Each point is reached from the start by the listed moves, each made 0, 1 or 2 times, or once backwards (-1), plus a little noise. Is the number of moves made odd or even? Then give how often each move was made.

Moves:
(1): [ 0.40 -0.03 -0.12]
(2): [0.07 0.42 0.02]
Start: [-0.06 -0.10 -0.07]
Points:
[ 0.69 -0.57 -0.33] -> odd (2, -1)
[-0.51 -0.49  0.03] -> even (-1, -1)
[-0.13 -0.52 -0.09] -> odd (0, -1)
[ 0.02  0.32 -0.05] -> odd (0, 1)

Moves:
(1): [ 0.41 -0.04  0.03  0.00 -0.08  0.03 -0.17  0.04 -0.03]
(2): [ 0.02  0.33 -0.01 -0.01  0.00 -0.04  0.01 -0.03  0.00]
(3): [-0.01 -0.04  0.35 -0.09 -0.01  0.00 -0.12  0.04  0.04]
(4): [ 0.01  0.01  0.09  0.46  0.11 -0.01 -0.11  0.01 -0.08]
(5): [ 0.09  0.00 -0.04 -0.09  0.34  0.00  0.05  0.02 -0.02]
(6): [ 0.00  0.10  0.12 -0.06  0.03  0.47  0.06  0.02 -0.05]
(7): [ 0.11 -0.06  0.06 -0.02 -0.02 -0.05  0.32 -0.01  0.06]
(8): [-0.04  0.02  0.00  0.00 -0.01  0.01  0.02  0.25  0.02]
Start: [-0.03  0.05 -0.07 -0.18  0.08 -0.11 -0.30 -0.13 -0.10]
Points:
[ 0.35  0.65  0.39  0.40  0.94 -0.30 -0.19 -0.09 -0.18] -> even (0, 2, 1, 2, 2, 0, 1, 0)
[-0.46 -0.16  0.27 -0.90  0.39  0.40 -0.02  0.41 -0.01] -> even (-1, -1, 1, -1, 1, 1, 0, 2)
[ 0.04  0.18  0.78  0.70 -0.13 -0.69 -0.51 -0.11 -0.06] -> even (0, 1, 2, 2, -1, -1, 1, 0)
[-0.09  0.92  0.94 -0.07  0.24  0.79 -0.47  0.39 -0.16] -> odd (0, 2, 2, 1, 0, 2, 0, 2)
[ 0.81 -0.04  0.63 -0.08  0.68 -0.01 -1.19  0.56 -0.22] -> even (2, 0, 2, 1, 2, 0, -1, 2)

Moves:
(1): [ 0.21 -0.08  0.03  0.25  0.01 -0.20 -0.16  0.10  0.00  0.01  0.05 -0.05
 -0.19]
(2): [ 0.05  0.24 -0.09  0.00  0.11 -0.01 -0.02  0.09  0.08  0.09 -0.05 -0.14
 -0.01]
(3): [-0.01  0.07  0.23  0.12  0.10 -0.12 -0.01 -0.11  0.02 -0.09 -0.06 -0.13
  0.01]
(4): [-0.18  0.00 -0.04  0.41  0.05 -0.13  0.11 -0.08  0.11  0.13 -0.01  0.13
  0.05]
(5): [-0.06 -0.09 -0.09 -0.04  0.18  0.04 -0.11  0.12 -0.01 -0.09 -0.12  0.12
 -0.05]
(6): [ 0.11 -0.02 -0.01  0.03  0.02  0.21 -0.06 -0.03  0.01 -0.11  0.01  0.04
  0.00]
(7): [ 0.04  0.10 -0.04  0.03  0.13 -0.11  0.33  0.01  0.00  0.02  0.04  0.04
 -0.02]
(8): [ 0.00  0.09  0.13  0.04 -0.12  0.01  0.08  0.33  0.15 -0.03 -0.15  0.12
  0.05]
(9): [ 0.08 -0.12 -0.04 -0.10  0.01 -0.05  0.04 -0.10  0.27 -0.03 -0.03 -0.19
  0.12]
(10): [ 0.01 -0.02  0.13  0.02  0.14  0.10  0.14  0.06 -0.10  0.30 -0.03 -0.10
  0.10]
(11): [-0.12  0.04  0.08 -0.11  0.08 -0.06 -0.14  0.06  0.17  0.11  0.39  0.15
  0.11]
(12): [ 0.05  0.06  0.13 -0.21 -0.05 -0.02  0.05 -0.17  0.03  0.26 -0.11  0.31
  0.08]
Start: [ 0.15 -0.05 -0.04 -0.20 -0.03  0.02  0.13  0.15 -0.02  0.25  0.10  0.03
  0.09]
Points:
[-0.38  0.66 -0.18 -0.07  0.19  0.16  0.58  1.24  0.12  0.92 -0.41  0.45
  0.35] -> odd (-1, 2, -1, 1, 1, -1, 0, 2, -1, 1, 0, 0)
[-0.03  0.28  0.08  0.43  0.91 -0.29 -0.09 -0.09  1.28  0.37  0.44 -0.12
  0.61] -> odd (0, 2, 2, 2, 1, 2, 0, 0, 2, 0, 2, 0)
[-0.44 -0.34  0.40  0.54  1.10  0.08  0.51 -0.37  0.38  0.52  0.85 -0.05
  0.75] -> odd (-1, -1, 2, 2, 1, 2, 1, -1, 1, 2, 2, -1)
[ 0.97 -0.24  0.67 -0.59 -0.19 -0.56 -0.77 -0.82  0.62  0.21  0.46 -0.20
  0.09] -> odd (2, 0, 2, -1, -1, 1, -1, -1, 2, -1, 1, 2)
[ 0.42  0.05  0.03  0.93  0.44 -1.25  0.11  0.54  0.93 -0.30 -0.15 -0.67
 -0.23] -> even (2, 1, 2, 1, 1, -1, 1, 1, 2, -1, 0, -1)
[ 0.12 -0.69  0.17  0.02 -0.16 -0.11 -0.10  0.87  0.90  0.57  0.08  0.37
  0.52] -> even (1, -1, -1, 1, 1, 0, -1, 2, 2, 1, 1, 0)

Moves:
(1): [ 0.40  0.08 -0.06 -0.13  0.13  0.09  0.24  0.02  0.16  0.09 -0.02  0.06
  0.25 -0.07  0.10  0.13 -0.08  0.09 -0.20 -0.17  0.03 -0.02  0.04  0.03
  0.19 -0.07]
(2): [-0.11  0.28 -0.03 -0.01 -0.08 -0.13 -0.03  0.00  0.05  0.04  0.02 -0.12
 -0.06 -0.15  0.05 -0.09  0.22  0.06 -0.13  0.17  0.15  0.05 -0.18 -0.06
  0.12 -0.19]
(3): [-0.10  0.15  0.38  0.11  0.06 -0.03 -0.13 -0.10 -0.10  0.00  0.07  0.18
  0.14 -0.14 -0.08 -0.19  0.16 -0.06 -0.06  0.01  0.12  0.13  0.05 -0.18
  0.26  0.21]
(4): [ 0.09 -0.04 -0.20  0.15  0.05  0.26  0.09  0.04 -0.01 -0.11 -0.25 -0.08
 -0.17 -0.09 -0.12  0.02 -0.16  0.05  0.09  0.18  0.01 -0.05  0.23  0.02
  0.07 -0.08]
(5): [-0.08  0.11  0.15  0.02  0.24  0.00  0.19  0.02  0.04 -0.13  0.14  0.12
  0.09  0.06  0.05  0.04  0.00  0.00 -0.07  0.07 -0.17  0.11 -0.02  0.04
 -0.04 -0.05]
(6): [-0.15  0.02  0.05  0.12  0.09  0.18 -0.10 -0.08 -0.01 -0.10 -0.01 -0.19
 -0.03  0.03 -0.01  0.16 -0.06 -0.09  0.00 -0.12 -0.08 -0.03 -0.08  0.06
  0.01  0.02]
(7): [-0.06 -0.09  0.15  0.08 -0.01  0.15  0.16 -0.08 -0.07 -0.14 -0.05  0.07
 -0.01 -0.04 -0.13  0.16  0.11 -0.02 -0.13  0.08  0.24  0.08 -0.03 -0.02
 -0.04 -0.04]
(8): [ 0.11 -0.09  0.23  0.13 -0.13 -0.02  0.05  0.10  0.10 -0.08 -0.15 -0.11
 -0.02  0.07  0.17  0.15 -0.12 -0.11 -0.05 -0.01  0.11  0.02 -0.09 -0.06
  0.04  0.14]
(9): [-0.07 -0.16  0.07  0.04 -0.03  0.21  0.04 -0.23  0.18  0.02  0.15 -0.01
  0.14  0.20  0.04 -0.30  0.09  0.10 -0.24  0.17 -0.01  0.01 -0.05 -0.19
 -0.03  0.01]
(10): [ 0.00 -0.15  0.07  0.22  0.24 -0.15  0.02 -0.10  0.08  0.15 -0.10 -0.05
  0.05 -0.24  0.17  0.08  0.07 -0.07  0.12 -0.16 -0.09 -0.11 -0.06  0.01
 -0.04 -0.12]
(11): [-0.06  0.21 -0.09  0.00  0.08 -0.04  0.21  0.09 -0.05 -0.02  0.23 -0.17
  0.25 -0.12 -0.16 -0.01 -0.03 -0.25  0.21  0.06  0.03 -0.21  0.29  0.13
  0.18  0.00]
(12): [-0.05 -0.11 -0.16 -0.04  0.02  0.29  0.06  0.18  0.05  0.04  0.00  0.05
 -0.02 -0.10  0.14 -0.02 -0.02  0.00  0.03  0.05  0.04 -0.04 -0.12 -0.05
 -0.12  0.05]
(13): [-0.09  0.03 -0.05  0.11 -0.25  0.00  0.00 -0.04  0.01 -0.06 -0.12 -0.05
  0.24 -0.05 -0.20  0.14 -0.20 -0.08  0.06  0.11  0.07  0.13  0.03 -0.12
 -0.10  0.04]
(14): [ 0.07  0.00 -0.12  0.00 -0.06 -0.03  0.04 -0.06 -0.28  0.04  0.06  0.00
 -0.03  0.15  0.11 -0.09  0.07  0.03 -0.01  0.02  0.02  0.06  0.18 -0.17
 -0.10 -0.03]
(15): [-0.11 -0.01  0.11 -0.09  0.00  0.18  0.01 -0.14  0.03 -0.13 -0.07  0.08
 -0.07 -0.07  0.14 -0.05 -0.11 -0.06  0.07  0.05  0.04  0.03  0.00  0.22
 -0.10 -0.09]
(16): [ 0.05  0.07  0.14  0.01  0.00 -0.06 -0.07 -0.15  0.20  0.14  0.27  0.07
 -0.07 -0.13 -0.06  0.38 -0.06  0.03  0.08  0.00 -0.07 -0.09  0.05  0.14
 -0.01  0.04]
(17): [-0.14  0.07  0.03  0.21  0.01 -0.13 -0.33  0.15 -0.01 -0.20 -0.14  0.22
  0.05  0.02  0.18  0.00  0.25  0.05 -0.08 -0.06  0.01 -0.09 -0.10  0.21
 -0.12 -0.11]
(18): [ 0.16 -0.09 -0.03  0.04  0.25 -0.04  0.05  0.12  0.10 -0.16  0.33 -0.26
 -0.21 -0.14  0.15 -0.10  0.13  0.42  0.13 -0.19 -0.05 -0.14 -0.15 -0.06
 -0.16 -0.08]
(19): [ 0.10  0.09 -0.02 -0.35  0.05  0.24 -0.13 -0.03  0.17 -0.06 -0.10 -0.06
  0.11  0.07 -0.08 -0.16  0.07 -0.04  0.29  0.01  0.09 -0.05  0.27 -0.26
 -0.05 -0.03]
(20): [ 0.16 -0.25 -0.04 -0.36  0.10  0.01  0.09  0.03 -0.12  0.12 -0.04 -0.08
  0.37  0.12  0.19  0.07  0.16  0.28 -0.14  0.20 -0.07  0.21  0.05  0.05
 -0.03  0.05]
(21): [-0.03  0.03 -0.14 -0.04  0.10 -0.05  0.10  0.11 -0.04  0.22 -0.05  0.03
  0.04 -0.08  0.01  0.06 -0.33  0.07 -0.28  0.08  0.35  0.01  0.03 -0.05
  0.01  0.06]
(22): [-0.12 -0.03 -0.20  0.05  0.03  0.13  0.02 -0.16  0.10  0.02 -0.09 -0.11
 -0.20 -0.05  0.00  0.01  0.10 -0.03  0.10 -0.09  0.16  0.19  0.09  0.10
  0.06  0.08]
(23): [-0.18  0.14  0.28  0.05 -0.07  0.00  0.09  0.17  0.10  0.10  0.07  0.15
  0.08 -0.03 -0.01 -0.04  0.17  0.10 -0.05 -0.17 -0.15  0.05  0.23  0.00
  0.15 -0.05]
(24): [ 0.05  0.12  0.17  0.08  0.11  0.10  0.03  0.09  0.06  0.18  0.16 -0.04
  0.06  0.10  0.01  0.05 -0.07  0.07  0.13  0.01  0.07  0.02 -0.06  0.19
 -0.14 -0.05]
Start: [-0.34  0.31 -0.16  0.31 -0.33  0.13 -0.06 -0.36  0.13 -0.23  0.08 -0.05
 -0.14 -0.05  0.20  0.24 -0.20 -0.15  0.05 -0.11 -0.38 -0.13 -0.22  0.08
  0.37  0.11]
Points:
[-0.89 -0.66  0.38  0.31  0.55 -0.05  0.15 -0.30  0.28  0.26  0.61  1.46
  1.13 -0.81  0.93  1.18  0.41  0.69 -1.53  0.40  0.16  0.19 -0.85  0.60
 -0.11  0.46] -> odd (0, -1, 1, -1, 1, -1, 2, -1, 1, 1, 0, 2, 0, -1, 0, 2, 2, 0, -1, 2, 2, 0, 0, -1)
[-0.09  1.10 -0.70  1.17  1.18  0.49  1.36  0.47  1.56  0.31  1.16 -0.83
  0.45 -1.02  1.26 -0.62  0.36  1.05 -0.40 -0.18  0.10 -0.44 -0.51  0.75
  0.91 -0.81] -> even (2, 2, 0, 1, 1, -1, -1, 0, 2, 1, 2, 1, 0, -1, 0, -1, 1, 2, -1, 0, 1, 2, 1, 2)
[ 0.45  0.57  0.20 -0.69  0.91  2.03  1.70  0.34  1.68  0.20 -0.55 -0.56
  1.61 -0.80  1.16 -0.05 -0.19  0.16  1.15  0.25 -0.73  0.42  1.05  0.43
  0.70 -0.62] -> odd (2, 1, 0, 2, 2, -1, -1, 1, 0, 2, 1, 2, 1, -1, 2, -1, -1, 0, 2, 2, -1, 1, 2, 2)
[-1.28  0.99  0.37  0.95  1.26  1.04 -0.47 -0.71  0.11 -0.86  0.10 -0.02
 -0.78 -0.47  0.56  0.50  0.44 -0.72  1.25 -0.17  0.03 -0.46 -0.63  0.61
 -0.78 -0.90] -> odd (-1, 1, 0, 0, 2, 2, 2, -1, -1, 2, 0, 1, -1, 1, 1, 0, 1, 0, 2, -1, 0, 0, -1, 2)
